Each row of a before or after table is a point. One or more steps were done to the points. Then noise was added and the rows were shuffled. The steps act on columns, c1 being the first. Write out the steps. A step turns or swaps two columns, mirrors them in a line or flattens them onto one, adds a multiple of one to another, or multiplies or shifts one. Angles are multiples of 10 degrees, from the lower column toward the higher: turns from -170 to 170, lines from 10 to 170 but not 90. Use the fewest steps. Two steps may share a column if one is a turn and the other turns, adds or multiplies; they go together, in the order done. Otherwise the lowest column goes first.

Before (14 x 3):
[[ 39  14  16]
 [ 37 -22 -18]
 [  4 -10 -37]
 [ 11   5  17]
 [  5  -9  57]
 [ 21 -27  33]
 [ 15  -8  42]
 [ 24  -2  34]
 [ 32 -20  40]
 [-52  -9   6]
 [  8   3 -19]
 [ 19  14  36]
 [ 29 -24 -39]
 [ 20 -29 -56]]
After:
[[ 24  34   8]
 [ 14  40  16]
 [-51   5  10]
 [ 39  18 -14]
 [ 22  30  32]
 [ 13  18  -3]
 [ 10 -15  -6]
 [ 19 -60  19]
 [  4  54  19]
 [ 21  35  -7]
 [  4 -37   3]
 [ 36 -21  19]
 [ 30  35  25]
 [ 30 -43  16]]
Steps: turn c2 and c3 by -80 degrees

Before (8 x 4):
[[-13  13  -5  14]
 [  3  -1 -17  -6]
 [ 13 -30  -4 -23]
 [ 16  -6   9   4]
 [-16  14 -25   8]
 [ 26   3   2   6]
 [ 16  -2  19  -1]
 [ -8   7  -1 -17]]
After, 8 rows:
[[-17  27   8 -25]
 [-13  26  15  -5]
 [ 26   6   6   2]
 [ 14 -58 -23  -4]
 [ 16 -11   5  11]
 [  3  -2  -5 -18]
 [ -8  14 -18  -2]
 [ 16  -4  -1  19]]
Steps: multiply c2 by 2; swap c3 and c4

Before:
[[-42 -19 -18 -24 -25  31   9  13]
 [  0  20 -13 -31  19  -6 -10   1]
 [ -3  14   4 -27   1 -41   1  11]
 [ -7 -35 -34  16 -33  30  18 -17]
 [ 29 -48  28  15   6  20  54 -21]
 [-14  25  19   9  30 -28   3  -8]
 [-10 -10   0  -3  38 -32  -3   4]
 [  1  -6   9 -28 -27  20 -27  44]
 [ 12  19  13 -16  14  -9  10  60]]
After, 9 rows:
[[ -2  14   3  25   1 -40  12  11]
 [  0  21 -13  32  19  -6   1   1]
 [ -7 -36 -33 -21 -33  30  11 -17]
 [-42 -18 -19  20 -26  31  17  13]
 [ -9 -10   0   3  37 -32  -2   4]
 [ 29 -48  28 -33   6  19  45 -22]
 [  1  -6   8  35 -27  20 -15  44]
 [ 11  20  13  12  14  -9  15  61]
 [-14  25  19 -10  31 -27   0  -7]]
Steps: mirror c4 and c7 in the line at 100 degrees

Before, 14 rows:
[[  2   4   0  -3 -24 -29 -24  -6 -13]
 [-16 -10  -1 -22   7 -28  -4 -10  31]
 [ 15   3  -7  -8  -9  32  -4 -39  11]
 [-29 -20  20 -42 -23 -13   7  17  22]
 [-47  -1  37 -38  23 -15  24  -9  16]
 [-21 -13 -17 -14   1 -14 -15  12 -31]
 [ -3  -8  17 -23  22 -14  23   2  10]
 [ -8  -4 -29  10   6  13 -12 -18  17]
 [-46 -12  37 -42  26 -19  -3  10  22]
 [  0   9   5   6   7  27 -14   5   9]
 [ -8   3 -20   2  -1 -26  -1  27 -24]
 [ 27 -25 -12   6  15  29 -22 -26   4]
 [-32 -11  33 -23  12 -25   6   4  24]
 [-30 -25  17   5   4 -13   9  -7  11]]
After, 14 rows:
[[ -9  13 -48  10   6  13  -5 -19  18]
 [-32  -7  55 -22  10 -25 -12   4  23]
 [-48 -24  61 -38  20 -13  -1  -6  16]
 [ -2  13   9   7   5  26   8   6  10]
 [ -3 -21  27 -25  20 -13  -7   2  10]
 [-23  14 -27 -14   1 -15 -12  11 -33]
 [ 27  23 -20   8  17  26 -24 -27   4]
 [ 15   5 -11  -8 -11  33   2 -38   8]
 [-30  -8  26   6   3 -14 -24  -8  10]
 [-16   4  -1 -21   6 -27 -10 -10  30]
 [-29  -8  33 -43 -24 -13 -20  17  22]
 [  1  27   2  -2 -23 -30   6  -7 -14]
 [-46   3  59 -41  26 -20 -10   9  22]
 [ -8   3 -32   2   1 -28   3  27 -24]]
Steps: turn c2 and c7 by 90 degrees; multiply c3 by 1.6

Before (13 x 12):
[[ 18  23   1 -33 -33  27 -49 -55  17  11 -11  42]
 [ 48 -29 -10 -10  37 -34 -28 -19 -34  20  54  43]
 [ 15  35 -34  10  51  18 -47 -24 -42  -9  27  60]
 [  6   2  15 -18  10  34  26 -30 -40  17  -5 -12]
 [ 33   1 -37 -44 -41 -19  37 -13  -3 -12  26  -9]
 [  8  20  16  44  11  32 -38 -13  15  24  18  56]
 [ 16 -35 -49 -39 -25  10  14  -3  -5  22  11 -25]
 [-18  -9 -22 -16  27 -31  32 -49  16 -20  13 -15]
 [ 22 -27  20 -14  39  11  21  14   6 -30 -22  54]
 [-32 -31  17  -3  -4   5 -51  10  20 -54  56  14]
 [ 43  35 -18  12 -21   4 -31  19  12 -16 -19 -17]
 [-19  19   6 -47   5  23   2  16 -13  24 -15  18]
 [ -7   4 -18  27  17 -30  34 -46 -45  -9 -28  15]]
After (13 x 12):
[[ 18  23   1 -34 -50  28 -46 -38  17  12  -9  39]
 [-17  19   5 -49  12  24   3  12  -9  26 -15  15]
 [ 43  36 -22  12 -14   3 -32  27  11 -16 -17 -17]
 [ 24 -28  18 -14  42  10  20   0   9 -32 -25  56]
 [ 15 -32 -50 -41 -25   9  14   3  -4  25   9 -25]
 [  5   1  13 -18  -1  34  28 -30 -40  17  -4 -10]
 [ 14  35 -32  12  36  16 -47 -41 -42  -9  23  59]
 [ 49 -33 -14 -10  28 -32 -27 -31 -35  20  56  44]
 [ -7   6 -19  26  -4 -28  35 -50 -43  -7 -28  16]
 [ 11  22  19  46   5  32 -37 -16  17  25  18  57]
 [ 35   0 -39 -41 -42 -15  37   0  -3 -15  25  -7]
 [-17  -9 -23 -17   7 -32  31 -56  17 -21  14 -17]
 [-33 -32  16  -5   0   4 -52   9  20 -52  57  13]]
Steps: turn c5 and c8 by -20 degrees

Before (8 x 18):
[[ -9  32   7 -44 -15 -34   6 -23  25   0 -33   2  19  11 -16 -49  25  -1]
 [-22  -1  21 -23  33  26 -54 -24 -30   4  -4  12 -14 -12  47 -38 -15 -18]
 [ -3  52  17  -6  -7  -4  -4  -5   4  -9 -15   1  29   8   9  25  18 -11]
 [-25  -8 -37  20  -1  16  -1 -60  -9  48  42 -18  32 -30 -31   6  -2   2]
 [ 30  24  26 -16 -12 -39 -15 -57  46  34  34  -2 -20  39 -16 -20 -42  32]
 [-28   7 -29  26  25   4 -36  -8 -24 -29 -20  47  -3   8 -23 -22  22  15]
 [  0 -12 -14 -24 -31   0   4 -27 -25  43  14 -34 -23  21  10  -2  -1 -40]
 [ 11   2 -33 -23  36  28  -5 -13  14 -14  -7  -8  26  45  -4 -27 -52  29]]
After (8 x 18):
[[-10  34   7 -43 -14 -33   5 -22  20   0   1 -35  26 -34 -15  -8 -41  -1]
 [-28   6 -29  26  25   3 -36  -5  -3 -27  -2  13 -24 -21 -23   6 -55  15]
 [  1 -12 -14 -24 -29   0   3 -26 -23  43 -25 -23 -26   6  10 -11  22 -44]
 [-22   0  20 -23  34  28 -54 -25 -12   6  13 -22 -31   1  48  29 -22 -19]
 [-23  -8 -36  19  -1  16  -2 -60  33  49  13  -7  -9  49 -32  -6  17   3]
 [ 11   2 -33 -22  36  26  -4 -16  25 -13 -39 -26  15 -22  -5  49  16  28]
 [ 31  23  27 -16 -11 -40 -16 -58 -20  33 -48 -15  45  21 -16  42  10  33]
 [ -4  50  16  -6  -5  -5  -6  -6  27 -10  -3  20   4 -18   8 -24   4 -12]]
Steps: swap c9 and c13; turn c11 and c14 by 110 degrees; turn c12 and c16 by -50 degrees; turn c16 and c17 by 120 degrees

Before, 14 rows:
[[  5  -1 -18 -19 -21  -8   6  -3 -17  11  13 -14  -5   2  -4   5   6   3
   42   6]
 [ -8  12 -11  12  13   6  11   5   5  -4  13 -12  13  -7   2 -13  -4  -2
   -8   8]
 [  5   6   9 -10  13  -2  -5  14 -12  17   8 -10 -17   4  16 -20  -7   8
    0  -9]
 [ -6  13 -10   1  -5  -7  -8 -12  13   9 -60  -5  10   6  53  43  21   3
   -6  -8]
 [ -8  15  -3   4  -8  -8   1  28 -16  11  -6  18  -8  -7  -2 -19  19   9
   10  -6]
 [  8  10 -14  16  -1  -2   2  -4 -15  18  11 -16 -15  19 -15  -7  -3   3
    0 -10]
 [-11  11 -19 -56  14  12   4  38  -6  11 -13  -2 -15  -9 -12 -13  -4  27
   -7  -2]
 [ 10 -31 -19   7   7  -4   0 -13  -5  11   8 -14  -7  -3  -9 -20   2  -4
   -8  -9]
 [-11   6 -25   5  16  -1   5 -13  10 -17 -15  -4 -12   4 -10 -17  14   7
   13  -4]
 [  4  14 -20  -6  14  -7 -31  -4  -8 -48  11   5  10 -10 -12 -11  -2   4
   -1 -10]
 [  7  -4  -4  15   9  -4  -6  -8  -4 -17  14 -12   7   6 -12 -21  -8  19
   -7  22]
 [  4  17 -14   9 -15   1  -5 -10  -3  16  15  -1 -14  -4   7 -13  17   8
    5   3]
 [  5  -4 -11  14   5  23  -2 -12 -13  16  13  -2  30  -5  -9  -8  -4  21
   41  -3]
 [  1  11  10  -8  15  45  -4  20 -16  12  -5  -1   3  20  -2 -15  -8   1
    1  14]]
After, 14 rows:
[[  7  -5   8  16  10  -4  -5  -7  -3 -17  14 -14  -8   6 -10 -20   6  30
   -7  21]
 [  4  18  -6   9 -16   1  -6 -10  -2  16  15   0  16  -4   7 -17 -15  -1
    5   3]
 [ -9  17   6   3  -8  -8   1  28 -16  13  -5  17  19  -8  -2 -17  -8  19
   10  -6]
 [ 10 -31  -7   8   7  -4   1 -14  -4  10   9 -14   2  -4  -9 -28  -6 -14
   -9 -10]
 [ -8  13  -3  12  14   6  12   5   4  -5  15 -12  -4  -7   1 -16  12  -8
   -7   9]
 [  1  10  16  -9  16  44  -4  20 -15  11  -5   0 -10  20  -3 -10   3  26
    3  14]
 [-11   6 -13   5  16   0   4 -13  10 -17 -17  -4  15   4  -9 -28 -13 -13
   14  -3]
 [  5  -1 -18 -20 -21  -8   6  -2 -18  12  13 -15   7   3  -2  -4  -5 -25
   41   6]
 [-12  11 -10 -56  13  13   4  38  -6  11 -12  -4  -4  -9 -12 -21 -15  12
   -8  -3]
 [  7  10  -8  15  -1  -3   2  -4 -15  18  11 -16  -2  19 -13 -12 -14  -9
   -1 -12]
 [  4  -3  -6  15   6  23  -2 -12 -13  16  13  -3  -5  -6 -11 -12  29  14
   42  -2]
 [  4  14 -12  -6  14  -7 -31  -4  -9 -50  12   5  -2 -10 -12 -20  11 -14
   -3  -8]
 [ -6  12 -30   2  -6  -8  -9 -12  12  10 -59  -6  22   6  54  32   8 -42
   -6  -8]
 [  5   7  16  -9  13  -1  -6  14 -12  17  10 -10  -7   5  16 -13 -17  35
   -1 -10]]
Steps: turn c3 and c16 by 30 degrees; add 1.5 times c3 to c18; swap c13 and c17

Before (11 x 32):
[[ 16  11  -9 -18  15 -35  44  13  29 -43  -9 -60   1   6 -38  14  18 -13
  -39  34   2   8  39 -29  18 -53  -1 -11  30 -34   6  40]
 [ 32 -40  17  22  -3 -39 -27   3 -30 -12 -11 -44  47  -2  10  -3  -1  39
   20  10 -19 -10  24  13 -13  -4 -40   9 -22   4  35 -11]
 [-32  11  11 -39   3   4  14 -10 -31  28  58 -40   9 -20  32  11 -41  37
   -5  32 -22  17 -27 -35  27 -40 -10 -26  -9   0   2  35]
 [  8  -8 -27 -31 -19   9  27  -2  -6  22  -2  -9  30  27 -28  27  13  50
    1  17  -4  -9  36  19 -38   2  30  41  13   2  30  24]
 [ 24  14   6  22 -41 -13  13  10 -22 -22   4  16  27   6   4  -9   0 -23
   32  -2   3 -10  -6  12  34  13  33 -38  29 -39 -14 -28]
 [ 15  -1   0  -7 -51   7  21 -15  18 -31  20 -10 -29  38 -15   5 -22  53
    6  13  33  15  31  22  13 -23 -40  38 -36 -26  20  19]
 [-12   6   7  33  27   8  33 -53  -4 -14  -1 -14  24 -29 -32 -10  20  43
  -12 -29 -14  15  23  21  -1  -7  14  18 -33  -4  17 -37]
 [ -3 -57 -16 -23 -43 -19 -11  -5   6  22 -10 -45 -24 -34 -27 -20 -19   6
   -4  31 -14  40 -16 -25  26  15 -10 -21  25 -53  -7 -21]
 [-26 -45 -38   6 -26 -46   2   8  27 -18  58   8 -17 -28  35  27  30 -11
    2  11 -25  -7 -24  -5  11 -51 -34  31 -27 -11  -8  25]
 [-14   7 -13 -37 -11   0   7  -7 -40   5  10 -26  45  23 -14 -18  17  19
   19  29  16  -7  14 -41  38 -12 -45  22 -17  -2 -23  43]
 [ 31 -41 -26 -22   9  17  15 -21 -35 -13  31  16 -11  22  29  39   4 -22
  -18   4 -23  12 -16 -22 -34 -17 -29 -22  26   6   8  -4]]
After, 11 rows:
[[ 28 -42  15  -2  -3 -40 -29   2 -26 -12  -9 -47  45   1  12  -2  -1  38
   21  10   7  16  23  15 -14  -4 -40  10 -21   0  39 -18]
 [  9  -5 -29   3 -18  12  27  -4  -8  23  -2  -8  28  26 -27  29  14  49
    1  20  13   8  38  19 -36   3  30  43  15   2  27  37]
 [-31  13  11  31   6   4  15 -10 -31  27  60 -38   6 -21  32   8 -44  38
   -2  29 -15  28 -29 -34  26 -40 -10 -27  -6   0  16  18]
 [ 15   8  -8  21  15 -32  45  11  30 -44 -10 -61   3   4 -39  14  19 -17
  -42  35   6   8  38 -27  18 -52  -2 -11  31 -35   3  43]
 [-12   9 -12  22 -14  -1   5  -7 -42   2   8 -28  44  22 -13 -18  13  17
   19  29  -2 -26  11 -43  38 -11 -45  24 -16  -4 -28  46]
 [ 17   3   1  20 -51   5  19 -13  16 -30  20  -7 -28  37 -15   3 -23  52
    5  12  38   9  34  24  15 -23 -39  38 -35 -30  -8   3]
 [ -3 -56 -16 -32 -45 -21 -11  -7   4  21 -12 -44 -24 -33 -29 -21 -18   5
   -6  32 -15  43 -15 -23  24  14  -9 -23  26 -52   6  16]
 [-26 -43 -41  45 -24 -45   0  11  25 -20  57   8 -16 -28  35  26  34 -11
    2   9 -25  -1 -24  -4  14 -47 -34  31 -27 -11   7 -29]
 [-11   4   6 -17  25   7  32 -55  -5 -15  -2 -15  25 -29 -31  -8  20  42
  -13 -29   1  29  23  17  -2  -8  14  20 -35  -3  25 -47]
 [ 25  11   4 -13 -41 -12  13  10 -25 -21   4  13  26   3   1  -7  -1 -21
   32  -3  -5 -18  -8  13  34  13  34 -38  27 -40 -12 -38]
 [ 32 -42 -22  -4  11  16  14 -22 -32 -14  30  15 -12  22  28  39   4 -24
  -18   3 -11  25 -16 -24 -36 -19 -31 -19  26   8  21  -2]]
Steps: add 0.7 times c11 to c4; turn c4 and c32 by -60 degrees; turn c21 and c31 by -40 degrees; add 0.7 times c31 to c22

Before:
[[ -6  19   1 -10  -3 -27   6   9  12  33  -5 -16   7 -22 -26  15  14   2
   26  14 -14   2 -16  -9  -5  16   2   1   6  16   8   1  -9 -15  -9  -6
   19  31  31  -6   9  -4  13 -18  18  -3 -37   2]
 [ 10 -22  -2  11  16 -26 -35   2  -9   5  -3  -7   3 -12  27  -5  13 -11
  -11  14  -8  -3  -6 -37 -25   6  -2   2  -8  -2   6 -14   1 -16 -25 -17
  -29 -23 -23   3  -9 -16 -26  24  29   8   5 -19]
 [-29  18   2  24  -8 -27 -35   8   8  17  11  13 -11   0 -18  12 -19  14
  -11  19 -27  24  25  -3   2  23   6  -3  -4 -18 -27  23 -17 -14  13  27
   13  23  -3 -27  -8  18 -13 -23 -17  17  -4 -11]
 [  1 -17  13   1 -21  14 -16  -2   2  33 -21 -20  -8 -22  -1 -14  12  11
  -16 -33 -15  -4   3   6 -26 -17 -22  19  16  16 -19  10   5  22 -19 -18
   -4 -16   2   6  36  -3 -35  30  10   6  -1  10]
 [ -4   7   1 -10   1  11  -4 -15 -27  -4  17 -27  13   8  20  16 -22 -26
   28  19  15 -16 -11  11 -14 -21  22 -15  -4  33 -10 -11 -37  24  14  11
  -12  23  -4 -25 -10   0   9  11   5   8 -21 -11]
 [ -3  24  18   0  14 -25  -2  18   4 -22 -16  17  23  -4  11  -4  -2  -1
  -13  10  15 -21  15 -25  17  -2  20 -19   5 -10 -16  -7  -6   3  19  22
    2 -12  -3   4   9 -12  10  22  28  -6   1   2]
 [-16  22 -18   1 -12  25   5 -10   5   0   5  13   0   6  11  17  11 -14
  -25  11   4  15   8 -11  -9  12 -13   4  12  13 -13  22  -4  29 -27   9
  -20  10  24 -27  30   3 -16  25 -16  -3  -3 -23]
 [-28   1  -8 -15   8 -23 -28  18  10 -20 -15  16  -8  21 -11 -27 -16 -18
  -20  -3 -10   2  -1   8  10  17 -21 -19 -14  35  18 -15  10  -7 -20   7
   14 -23 -11  12  32  -5 -16 -15  22  -1 -24  17]]
After (8 x 48):
[[ 11   4  -8 -15   9 -24 -28  18  10 -21 -15  16  -9  21 -11 -28 -16 -18
  -21  -3 -11  49  -1   9  10  17 -20 -19 -11  34  18  30  11  -6 -20   7
   15 -22 -11  12  31  -5 -16 -16  22   0 -26  17]
 [ 36 -21   1  25  -8 -27 -35   8   9  17  10  11 -12   0 -18  12 -18  14
  -11  20 -26  11  25  -3   1  23   4  -3   6 -18 -27   2 -17 -14  12  28
   13  22  -4 -27  -8  19 -13 -24 -17  18  -4  -4]
 [ -2 -21  18   0  14 -27  -2  17   4 -22 -17  17  23  -3  11  -5  -3  -1
  -13  10  14  -7  14 -26  16  -2  19 -20   4  -9 -16   7  -5   2  18  22
    2 -12  -4   4   8 -11  10  22  27  -6   1  10]
 [ 25 -29 -18   2 -13  25   5  -9   6  -3   5  13   0   6  11  17  11 -14
  -24  12   2  60   8 -11  -9  11 -12   2  19  13 -12  -6  -5  30 -27   9
  -19  10  24 -28  29   3 -16  26 -14  -2  -3 -14]
 [ -4 -10   2 -10   3  11  -5 -16 -27  -5  17 -28  13   8  19  16 -21 -26
   28  19  14 -31 -11  10 -14 -21  23 -14  -4  34 -11  11 -39  25  13  11
  -12  23  -4 -25 -10   0   8  10   4  10 -21  -8]
 [-16  16  -4  12  18 -26 -34   2 -10   4  -2  -6   4 -11  27  -5  14 -10
  -12  14  -9 -15  -5 -37 -25   7  -2   0 -14  -2   7   4   0 -18 -24 -18
  -28 -23 -23   3  -9 -17 -25  22  28   8   5 -26]
 [  5  19  12   0 -21  14 -15  -2   3  33 -21 -21  -8 -21   0 -14  12  12
  -16 -34 -15  49   3   6 -27 -17 -23  18  17  17 -18  -9   5  22 -19 -18
   -5 -16   1   5  37  -4 -35  30  10   7  -1   3]
 [  5 -17   2 -10  -4 -27   5   9  11  34  -6 -16   7 -21 -27  15  14   4
   26  14 -14  16 -17  -8  -4  16   3   1   7  15   9   4 -10 -14 -10  -5
   17  31  30  -6   9  -5  13 -18  17  -3 -38   9]]
Steps: turn c1 and c32 by -140 degrees; add 0.3 times c1 to c29; mirror c2 and c48 in the line at 80 degrees; add 1.5 times c41 to c22
